Rows are points. Any point is a mix of the corners, with weights that add up to 1. It lies inside the corners' shape when no weight is negative. Is each point inside? If not, which corners have a negative weight?
(in the rows, 128 means zero)

Corners:
(1): [ 88  73 109]
(2): [ 66 166 189]
(3): [163 135 125]
(4): [ 95 180  50]
Points:
[125 111 118] -> inside
[ 90  93 109] -> inside
[ 61 169  85] -> outside (3)
[122 206  77] -> outside (1)
[152 126 142] -> outside (4)

Corners:
(1): [ 91 140 183  74 155  69 138 162 150 144 125]
(2): [152 145 143 182 138 171 142 138 137  98 131]
(3): [ 96 171 160 133 125 109 108  97  64 121 104]
(4): [170 115  69 117 120  57  80 166 144  93 159]
(5): [119 126  69  86 128 179  92 147 163 183 116]
(6): [ 98 185 211 213  89  68 158 106 135  91  94]
(7): [125 249 204 201 158  73 169  68 179  99  89]
(8): [185 144  80 134  66  52 177 149  66 125  62]
(9): [130 141 103 119  74 151 136 170  97 139 183]
(10): [164 116 156 112  88 174  93 117 136 146 175]
(11): [177  96  69 208 148 154 120  49 123 164 181]
(12): [ 72 106 172  74 107  98 131  98 138  61 188]
Points:
[127 150 149 126 112 126 133 150 132 109 129] -> outside (11)
[146 197 167 166  88  83 153 156 107 125  84] -> outside (5, 11, 12)
[131 138 117 143 124 114 136 123 139 127 131] -> outside (3, 10)
[140 145 122 140 118 100 128 121 124 116 131] -> inside
[114 134 156 110 116 112 124 120 129 115 149] -> inside
[142 135 127 130 101 105 134 125 116 122 133] -> inside
[105 129 143  88  86 100 119 160  98 106 124] -> outside (7, 11)
[112 157 170 162 103  94 140 113 132 102 126] -> inside

Corners:
(1): [109  94 231 124 114 151 134 149 133 133 109 154 132 185 124 125 157  99
 142 151]
(2): [ 99 113 102 131  93 116 139 120 146 150 131 104 158 101  87  46 136 235
 138 224]
(3): [119 102 107 165  85 145 139  72 111 141  99 146 157 118 141 142 122  95
 131 124]
(4): [146 172 147 111 114 125 172  74 139 143 136 119 159 132 128  81 160 125
 106 111]
(5): [102  98 133 123  90 119 131 112 145 148  99  66 154 130 142  29 122  96
 141 171]
(6): [100 102 140  10  81 148 125 113   7  85 107 150 148 105 141 136 161 102
 146 105]
(7): [123 147 121 132 106 133 126 151 157 109 128 140 151 104 144 135  75 180
 145 115]
(8): [106 195 125 134  90 103 156 171 127 163  96 118 139 126 117 134 153 129
 100 139]
(9): [115  91 148 174 139 130 139  99 127 148 178 139  64 108 156  90  40 132
 116 103]
(10): [100  87 153 127 103 154 160 112 142 138 116 146  54 118 160 118 137 116
 152 100]
(11): [ 99 118 124 104  98 142  98 150 149  88 127 142 134  96 151  81 154 138
  87 172]
(12): [114  79 118 163 103 120 111 105 119 107 118  27 154 143 141 117 147 118
 116 123]
(13): [104  84 106 127 188 147 151 137 157 117 104 149 126 140 169 105 156 111
 111 163]
(14): [113 141 110 165 155  46 124 103 127  80 121 153 127 135 134 124 155 160
 146 109]
(15): [186 215 124 159  97 145 141 129 104 121  88 123 133  84 122  70 138 209
 131 129]
(16): [125  90 238  93 192 117  99  95 146 129 121 127  75 131 108 135 138  89
 152 105]
(17): [135 123 119 158  98 144 120 189 149 124 147 128 157 117  73 113 116 114
 152 109]
(18): [228  80 103  63 135  81 131 101  98 107 137 138 134  85 134 134 128 100
 149 114]
(19): [104 181 130 168 130  92 150 143 137 100 183  70 152  85 122 143 122 103
 158 177]
(20): [107  86 208 128 160  93  91 123 102 145 141 148 166  95 145 119 159 137
 156 103]
(21): [158 151 108 111 111 146 107 127 133 139 118 151 113 172 148 140 152 110
 161 117]
Points:
[127 121 140 114 116 120 127 125 116 121 118 125 147 118 129 113 149 127
 140 131] -> outside (9)
[129 120 129 120 125 121 126 126 135 115 136 118 128 104 134 103 120 146
 143 123] -> outside (1, 3, 8)
[139 133 129 112 112 111 114  95 118 110 118 109 147 103 134 105 152 146
 152 129] -> outside (1, 8, 9, 13, 17)
[165 146 167  80 119  93 110 116  99 127 100 173 163 118  97 104 186 130
 145 123] -> outside (7, 9, 10, 12, 13, 19)
[121  57 110  94 126 119 115 130 116 138 115 166 110 108 130 105 125 100
 143 129] -> outside (1, 4, 7, 12, 15, 19)
[121 123 158 129 132 120 127 121 131 122 130 119 126 123 127 123 136 115
 142 134] -> inside

Corners:
(1): [136 212 114  48 149 127 170  94 160 136 234  28 185 107 192  63  64  62
  51  92]
(2): [200 164 121  75  62  80 150 111 179 201 245  78  60  66 200 162 113 124
 106 145]
(3): [ 99 143 146 132  37 165 196 165  57  76 131  73  94 169 150 104 112  85
 144 173]
(4): [152 128 153 165 104 114  76 164  35 197 142  94  82 110  75 147 101 114
  76 118]
(5): [147 137 150 104 108 125 182 148  58 201 234  94 124 153  60 135 169  74
 102 205]
(6): [ 80 172 233  51 175  66  94  86  42  71 197 174 145 100 221 175 122 147
 155  79]
(7): [ 81 127 192 111  62  26  50  26 103 147 215 192 114 170 150 132 132 154
 120 137]
(8): [107  82 158 215 106  58 168 164 120 211 186 152  83 198 155 186 148 145
 162 201]
(9): [116 165 130 125 171  47 141 112  99 105  84 115 172  94 163  98 167 137
 134 137]
(10): [103 179 173 174  77 100 149 170 171 200  87 127 131 172 112  40 167 145
  99 138]
(11): [121 141 114 197  13  20  92 137 195 178  92 162 120  87  41 111  67  77
 124 110]
(12): [184 118 114 110 145 197 174 192  72  80  93  77  67 130  71  69  90 162
 168  80]
(13): [ 81 103 158 121  20 139  92 180 180 157 107 111 204 134 143 108  61 156
 166 129]
(14): [164 108 122 139 172 114 179 133  40 166  78  79 128 197 100  43 202  69
 164  77]
(15): [141  53  89 134  61 198 173 149 142 134 147 167 124 117 184  82 194  85
 142  50]
(16): [192 178 175 107  42 132  99 192 143 129 188 110 201 156 212 128  69 119
  85 205]
(17): [112 187  65 101 116  89 147 200  96 209 130  93  73 125  82  57 112  99
 111 138]
(18): [175 133  76 121 180  85  81 218 182  62  77  74 116 126 116 162 138 123
 168 110]
(19): [149 115 204  93 154  52  21  32 156 149 120 151 107 115 108 118 107  78
 165 151]
(20): [157 150 102  81 161 160 166 129  89 211  95 170  69 158 115 180 170 165
 100 105]
(21): [126  78 148  85 154 128 205 155  82 112 100 140 104 133 162  96 191 126
  66  52]
Points:
[108 128 145 123 121  95 132 130 104 154 129 133 126 140 132 114 144 115
 117 114] -> outside (2, 12, 16)
[126 150 148 122 124  83  98 118 111 178 153 138 140 141 123 135 136 110
 126 140] -> outside (2, 3, 12, 21)
[115 164 143  99 120  90 115 111 119 127 121 129 162 138 138  92 139  96
 135 113] -> outside (2, 4, 8, 12, 21)
[123 145 132 127  83 122 158 150  99 161 159 112 121 143 136 102 126 117
 122 132] -> outside (18, 19, 21)
[140 118 130 137  91 113 135 152 113 172 134 124 106 144 109 116 142 113
 128 143] -> outside (1, 6)
[131 127 143  92 159 141 152 156  64 118 134 109 133 147 143 122 146 116
 139 115] -> outside (2, 7, 10, 11)
[125 137 128 122  97 126 144 178 117 132 142 118 139 140 145 113 121 121
 110 125] -> outside (2, 14, 19)

Corners:
(1): [126 162 142 130 106 138  99 156 118 131  74 143 156 110 145 113 122 141
 124 166]
(2): [116 155 108 128 104 145 159 110 154 140 121 129 174 127 135 116 111 137
 139 109]
(3): [133 152 124 150 102 122 120 161 139 118 148 141 117 123 118  99 170 124
 146 132]
(4): [125 152 156 140 112 125 162 163 154 138 138 141 156 126 148 131 117 220
 160 120]
(5): [ 84 161 154 149 106  84  97 156 116 138 117 151 129 105 120 104 117 126
 113 121]
(6): [133 132 157 137  95 130 111 150 160 109 143 125 133 126 156 128 115  93
  69 106]
(7): [109 160 145 148  89 123 171 146 147 158 146 139 133 118 147 208  99 108
 158 226]
(8): [142  90 149 130 117 130  96 107 126 106 135 137 163 128 163 113 107  96
 141  89]
(9): [123 115 142 109  96 124 139 156 154 131 146 131 167  97 119 166 142  92
 147 163]
(10): [125 142  98 125 104 107 118 137 132 100 142 103 139 135 112 151 132 101
 150 104]
(11): [144  98 148  82 117 137  92 151 124 152 146 137 121 118 105 105 107 132
 142 155]
(12): [100 125 152 130  93 112 140 144  79 126 128 117 124 134 153 132 175  95
 113 160]
(13): [139  69 128 125  96 144 134 145 130 111 128 138 121 130 124 114 129  99
 114 109]
(14): [107 125   7 101 143 128  82 123 136 127 112 126 156 123 167 129 162 110
  87  84]
(15): [106 145 152 134 168  92 117 150 141 132 134 116 139 131 116 109 105 146
 135 165]
(16): [131 153 139 157 154 112  99 106 145 144 117 115 129 108 111 119 114 143
 133 108]
(17): [131 167 151 110 161 125 154 102 136 120  94 136 131 118 146 129 105 162
 163 131]
(18): [127 134  62 146 115 136  81 137  56  73 131 135 128  84 152  89 191 117
  67 119]
(19): [ 87 134 149 154 147 136 123 163  96 139 146 134 130 130  99 123 144 121
 142 103]
(20): [135 154 124 138 179  90 137 154  98 122 123  96 115  98 163 102 101 117
  94 109]
(21): [ 77 145 139 145 119 124 105 150 139 138 127 105 120 100 134 115 107 125
 136 113]
Points:
[137 128 118 131 123 159 128 139 124 123 129 142 135 119 158 110 126 134
 125 108] -> outside (5, 9, 10, 12, 15, 16)
[116 142 139 134 124 119 127 144 137 135 127 128 136 125 135 124 116 136
 136 127] -> outside (9, 18)
[116 143 148 129 110 111 136 146 140 125 146 125 139 117 140 127 117 127
 142 147] -> outside (1, 13, 14, 16, 19)
[120 134 132 133 126 122 106 138 134 130 127 133 135 111 131 115 114 118
 123 126] -> outside (4, 10, 12)

Corners:
(1): [116  85 131 108 147 139  99  97 126 135  97 146 120 106 114 132 136 108
 117 197]
(2): [125 159 121 145  92 107 108 115 205 141 100 139 127 124 145 135 105 113
 110 118]
(3): [132 169 136 171 129 106  97 117 130 143 157 166 129 151 157 116 111 152
 120 123]
(4): [136 110 116 117 114 122 102 108 144 104 129  99 181 122 142 108 110 144
 113 103]
(5): [154 153 137 119 138 160 164 165 132 121 133 114 150 129 136 110 166 122
 120 115]
(6): [ 95 145 110  96 134 126 127 101 209 141 130 125 119 123 151 122  90 136
 176 117]
(7): [123  59  85 143 110 104 144 139 148 128 106 120 103 113 151 125 147 144
 120 160]
(8): [149 154 128 111 136 118 164  94 123 139 104 110 112 127 151 133 134  97
 114 119]
(9): [146 135 129 114 130  99 133 130 154 124 187 133 110 144 154 191 186 149
 132 132]
(10): [104 136 157 157 122 137 116 128 113 141  99 122 104 132 154 144 103 125
 106 136]
(11): [125 144 151 123 100 111 120 141 137 122 140 146 102 134 153 112 166 110
 191 123]
(12): [115 169 129 110  96 133 139 110 125 102 119  99 112 138 139 104 128 138
 108 118]
(13): [108 157 117 174   7 160 125 198 117 131 130 165 136 108 167 123 107  97
 120 112]
(14): [117 136 113 120 135 100 158 128 114 124 114 112 138 125 148 122 224 143
 121 102]
(15): [153 148 154 101 142 103 137 105 114 138 113 135 161 189 150 116 127 154
 120 111]
(16): [135 140 126 100 143 107 111 109 116  78 106 149 179 135 153 122 108 147
 113 129]
(17): [110 119 150 154 134 132 157 110 111 109 142 156 126 119 116 127 195 146
 108 122]
(18): [115 141  74 133 135 132 119 126 126 100 158 108 111 146  48 160 132 135
 105 103]
(19): [106 123 133 179 131 135 113 114 126 134 119 129 149 142 150 132 106 116
 150 184]
(20): [118 126 105  93 124 210 111 116 125 118 122 133 102 195 151 119 108 133
 115 115]
(21): [148 151 138 142 121 146 130 116 129 140 104 123 139 108 160 151 106 149
 170 154]
Points:
[119 114 114 112 156 127 130 112 109 102 137 117 147 151 120 125 153 159
  96 123] -> outside (2, 8, 11, 13, 21)
[137 130 123 127 129 108 134 121 141 105 122 118 145 109 132 133 159 127
 130 140] -> outside (3, 6, 10, 13, 15, 20)
[130 142 128 118 125 135 122 120 131 126 128 138 125 141 139 129 133 131
 123 117] -> outside (7, 12, 19)
[134 108 120 142 138 140 146 139  96 132 111 141 115 148 129 170 170 129
  89 152] -> outside (3, 4, 6, 11, 12)
[126 146 131 132 123 132 125 119 131 126 127 130 129 138 144 128 128 132
 126 125] -> outside (7)
[113 114  88 130  88 129  80 151 184 115 151 141 119 139 143 115  86 125
 139 150] -> outside (8, 10, 14, 15, 17, 21)

Corners:
(1): [129 121 177 144 155 123 149 128  95 111  95 157 130 149 126 129 176 120
 148 118]
(2): [126 154 204 140 145 136 133 137 114 107 150 147  99 152 167 179 109 125
 168 130]
(3): [119 125 100 117 162 119 150 153 133 130 136 147 145 113 149 115 127 115
 127 135]
(4): [138 135 152 159 134  84 156 128 121 140 124  85 107 137 165 142 108 124
 129 155]
(5): [118 134  87 119 135  84 150 132 122 105 137  22 152 144  87 126 110 123
 128  99]
(6): [111 124 156 149 160 126 122 135 116 138 150 128 111 139 149 119 126 136
 136 112]
(7): [105 121 114 139 104 111 164  89 109 149 101 154 133 136 113 123 103 121
 152 121]
(8): [127 114 109 139 121 129 140 117 137 143 144 159 122 136 119 151 184 132
 161 136]
(9): [106 119 113 124 137 127 115 136 140 151 127 147 111 135 133 137 106 158
 169 138]
(10): [184 160 107 105 136  75   7 138 140 108 163 128 193 145 150 156 134 143
  59  97]
(11): [ 94 112 101 139  76 141  64  84 158 122 182 162 128  80 138 136  99 131
 166 239]
(12): [180 131  85 115 137  56 137 160 133 137 167 121 128  84 153 124 108 108
 152 103]
(13): [136 117 122  61  64 121  97  12  74 128 130 161 146 195 130  99 130 148
 123 153]
(14): [109 104  98 129 138 118 135 161  95 143 129 137 138 153 144 123 104 112
 136 103]
(15): [170 151 130 158 123 129 170 155  95 141  98 140 119 117 146 120 113 146
 132 101]
(16): [237 128 141 145 133 114 138 143 142 140 157 136 114 123 113 111 112 144
 102 181]
(17): [113 120 167 115 131 126 154 142  60 113 112 153 113 129 149 146 125 118
 114 100]
(18): [119 122 158 116 123  99 158 160 104 149 111 111 169 147 138 143 133 113
 144  79]
(19): [104 107 101 109 116 119 117 149 135 124 123 129 123 131 124 118 139 114
 132 107]
(20): [125 167 104 119 103 128 105 156 121 153 130 130 122 146  93 150 126 113
 148 105]
(21): [148 118 144 149 158 130 141 116 133 141 143  94 116 137 155 168 120 119
 157 122]
Points:
[135 123 138 137 129 108 157 114 109 131 131 109 106 146 129 137 125 114
 146 121] -> outside (3, 9, 10, 11, 15, 18)
[144 132 131 132 136 107 144 139 114 133 127 121 127 137 134 131 123 126
 134 114] -> outside (11)
[159 130 132 117 125 107 136 120 106 132 127 127 131 148 132 124 118 130
 124 124] -> outside (6, 8, 11)
[135 109 137 131 129 120 156 109  99 131 131 134 126 134 142 120 138 126
 138 144] -> outside (2, 7, 9, 10, 19, 20)
[136 125 142 111 117 119  99 102 109 131 142 157 130 147 139 136 116 134
 142 140] -> outside (3, 4, 5, 8, 15, 19)
[129 120 121 136 124 118 150 116 123 127 137 140 120 126 134 115 120 124
 144 151] -> outside (9, 10, 17, 18, 20, 21)
[142 126 115 123 122 104 125 127 128 133 139 131 136 134 127 128 124 126
 138 139] -> outside (6, 15, 17, 21)
[130 125 124 129 135 115 129 133 125 137 134 130 124 132 139 137 121 131
 146 126] -> inside
[139 127 109 122 107 111 116 118 117 134 131 127 137 135 124 129 121 130
 132 131] -> outside (2, 3, 6)

Corners:
(1): [103  68  90 186 206 221  66  38  47 151 132 127 113  69 148 134 124  30
 132 172]
(2): [ 72 109 119 143 118 249 121  97 139 142  19 107 153 134  41 158 155 160
 147 135]
(3): [149 123 128 134 126  98  76 147 167 124 155 120 150 111 145 132  77 180
 128 123]
(4): [163 116 144 134 161 101 100 169 125 133 104 129 162 143 110  96 127  95
 217  98]
(5): [ 47 177 109 166 112 140 241 116 195 179 106 123 159 142 100 140  94 175
 117 152]
(6): [ 61 126 123 117 114 115 107 137 149 199 164 128 137  93 117 109 140 138
 171 138]
(7): [131  31 118 157 139 109 102 150 126 152  89 125 168 166 114 140 154 137
 216 163]
(8): [145  75 160  95 115 108  74 129  88 125 196 166  87 128 161 172  84  60
 157  40]
(9): [160 137 130 160 139 114 207  66 146 151 128  96 153 139  61 165 152 177
 135 140]
(10): [137 131 239  80 164  98  82  33 165 109 162  98 109 141 164 166  84 180
 122 125]
(11): [104 129 242 171 139  94  74 143 104 126 158 160 135 136 165 112  91 149
 155 131]
(12): [147  91 121 145 130 169  88 103 168 121 111 127 134 151  77 194 141  55
 187 147]
(13): [132 130 124  98 105 170 151 135 159 127 160 118 124 164 142 152  99 169
 172 151]
(14): [158  59 131 126 193  91  80 185 132 128 162 119  79 131 157  62  93  94
 158 107]
(15): [159  86 125 104 186 132  67 146  80  94 112 157  89 169 162 196 143  20
 128 106]
(16): [162 125 155 112 157  81  99 118 143 154 134 134 157 140  87  98  94 155
 133 139]
(17): [160 176 102  93 147  94  75 113 120 123 175 149  26  51 124 123  54 134
 135 120]
(18): [130 126 118  99 113 148 172 101 162 165 132 142 122  70 105 139 100 135
 142 153]
(19): [148 130 104 118 124 152 186 131 174 230 126 120 139 163 119 159 102 174
 165 140]
(20): [ 77  89 134 172 167 140 167 121 159 155 152 166 154 134 119 150 119 165
 173 131]
(21): [147 167 122  95  96 114 137  64 183 143 175 170 109 111 133  98 123 150
 151 118]
Points:
[132 112 153 110 125 119 111 149 154 144 124 124 141 149 126 141 105 134
 162 122] -> outside (1, 9, 17, 20, 21)
[127 121 120 126 136 136 140 113 149 150 132 129 126 128 114 141 113 133
 151 134] -> outside (11)
[122 116 137 127 139 129 112 127 140 145 138 137 124 123 126 129 107 126
 159 129] -> outside (9)
[130 100 124 135 143 133 112 129 131 145 128 137 130 132 120 140 119 115
 164 132] -> outside (10)
[129 118 140 132 144 143 133 108 142 143 134 135 133 138 125 143 110 124
 142 127] -> outside (6, 7, 17)
[113 125 121 115 113 143 160 101 176 163 128 123 130 131  88 147 120 176
 157 139] -> outside (1, 3, 4, 11, 15)
[115 101 178 115 133 111 123 142 161 154 119 149 147 163 123 129 122 125
 174 114] -> outside (1, 3, 9, 13, 17)
[131 119 132 121 131 135 122 110 147 151 139 128 119 126 120 143 109 135
 147 135] -> outside (4, 20)
